Each row of a before or after table is a point. The points were changed in one or more steps. Then noise was added and the rows were shuffled. The steps act on columns, c1 being the first. What was done? A step turns or swaps two columns, mirrors them in a line or flattens them onto one, adds a multiple of one to another, or multiplies or shifts one. Angles are multiples of 10 degrees, from the lower column toward the higher: turns from -170 to 170, lines from 10 to 170 but not 90. Use the fewest steps. Two steps may share a column if one is a turn and the other turns, adds or multiplies; they go together, in the order done. Otherwise the lowest column goes first.

Before, 12 rows:
[[ 0.40  0.69]
 [-0.30 -0.07]
 [ 0.23 -0.04]
 [-0.41 -0.09]
 [-0.35 -0.07]
 [-0.21  0.88]
 [ 0.12 -0.07]
 [-0.37  0.17]
 [ 0.56  0.40]
 [-0.37 -0.04]
 [-0.21 -0.15]
 [-0.09  0.05]]
After (12 x 2):
[[-0.39  0.16]
 [-0.14  0.05]
 [ 0.12 -0.04]
 [-0.35  0.11]
 [ 0.35 -0.14]
 [-0.10  0.04]
 [-0.45  0.15]
 [-0.32  0.13]
 [ 0.14 -0.05]
 [-0.30  0.10]
 [-0.22  0.08]
 [ 0.23 -0.08]]
Steps: flatten c1 and c2 onto the line at 160 degrees

Before (12 x 6):
[[ 0.07  0.27  0.17  0.18 -0.03  0.53]
 [-0.34  0.12  0.13  0.48 -0.09  0.24]
 [ 0.39  0.05  0.15 -0.11 -0.37 -0.04]
 [-0.01  0.22  0.22  0.38  0.04  0.11]
 [-0.02 -0.28 -0.39  0.12 -0.29 -0.53]
 [ 0.31 -0.12  0.10 -0.10 -0.12 -0.16]
 [ 0.21 -0.32 -0.20 -0.19 -0.08 -0.27]
 [ 0.38 -0.30 -0.20  0.21 -0.12 -0.18]
 [-0.11  0.10 -0.27  0.30 -0.18 -0.26]
 [ 0.10  0.16  0.36 -0.03  0.00  0.04]
 [ 0.49  0.02  0.02 -0.08 -0.04 -0.21]
 [ 0.22 -0.40 -0.10  0.21 -0.29 -0.33]]
After, 12 rows:
[[-0.45  0.05  0.12  0.33 -0.31 -0.48]
 [-0.13  0.24 -0.31 -0.17 -0.55 -0.35]
 [ 0.26 -0.18 -0.20 -0.26 -0.23  0.15]
 [ 0.15  0.00  0.35 -0.01 -0.02  0.01]
 [ 0.53 -0.03  0.09 -0.06 -1.09  0.09]
 [ 0.52 -0.20 -0.24 -0.15 -0.37 -0.21]
 [ 0.61 -0.01  0.03 -0.22 -0.12  0.05]
 [ 0.01  0.15  0.21  0.18  0.11 -0.35]
 [ 0.09  0.21  0.19  0.54 -0.07 -0.10]
 [ 0.31 -0.33 -0.06 -0.29 -0.84 -0.29]
 [ 0.00 -0.11 -0.39 -0.49 -0.83 -0.18]
 [ 0.40 -0.17  0.08 -0.18 -0.37  0.07]]
Steps: multiply c1 by 1.3; add -0.5 times c3 to c2; turn c4 and c6 by -80 degrees; multiply c5 by 3

Before, 9 rows:
[[-0.12 -0.67 -0.40 -0.24 -0.18 -0.05 -0.21  0.11  0.33  0.04 -0.58]
 [ 0.28 -0.20  0.03  0.21 -0.65  0.23 -0.34 -0.07  0.06 -0.38  0.20]
 [-0.05  0.31 -0.39 -0.07 -0.13 -0.40  0.29 -0.30 -0.07  0.05 -0.48]
 [-0.03  0.01 -0.16 -0.07  0.11 -0.21 -0.06  0.04 -0.07 -0.38 -0.18]
 [ 0.16 -0.37 -0.40 -0.49  0.20  0.01 -0.31  0.05  0.26  0.14 -0.11]
 [ 0.06  0.29 -0.34 -0.43 -0.22 -0.17  0.03  0.01  0.34 -0.38 -0.03]
 [ 0.27 -0.25  0.06 -0.26 -0.07  0.17  0.36 -0.13  0.07 -0.15 -0.56]
 [ 0.39  0.27  0.25  0.25 -0.71  0.26 -0.20  0.47 -0.22 -0.37  0.30]
 [-0.02  0.35 -0.17  0.38  0.07  0.35 -0.10  0.05  0.28  0.09 -0.48]]
After, 9 rows:
[[ 0.23 -0.24  0.04  0.59 -0.02  0.19 -0.35 -0.13  0.08 -0.20  0.15]
 [-0.04  0.31 -0.42  0.48 -0.17 -0.39 -0.28 -0.28 -0.02  0.13 -0.06]
 [-0.04  0.32 -0.20  0.40  0.09  0.35  0.11  0.06  0.29  0.08 -0.45]
 [ 0.35  0.25  0.27 -0.33 -0.72  0.21  0.21  0.46 -0.20 -0.45 -0.20]
 [ 0.28 -0.21  0.03 -0.20 -0.61  0.22  0.34 -0.04  0.04 -0.51 -0.14]
 [-0.12 -0.68 -0.37  0.61 -0.17 -0.04  0.25  0.09  0.34  0.04  0.16]
 [-0.05 -0.02 -0.14  0.23  0.06 -0.18  0.11  0.07 -0.10 -0.48  0.03]
 [ 0.11  0.30 -0.36  0.09 -0.20 -0.16 -0.01  0.03  0.35 -0.50  0.47]
 [ 0.13 -0.36 -0.38  0.21  0.23  0.03  0.31  0.04  0.29  0.19  0.50]]
Steps: mirror c4 and c11 in the line at 130 degrees; multiply c7 by -1; multiply c10 by 1.3
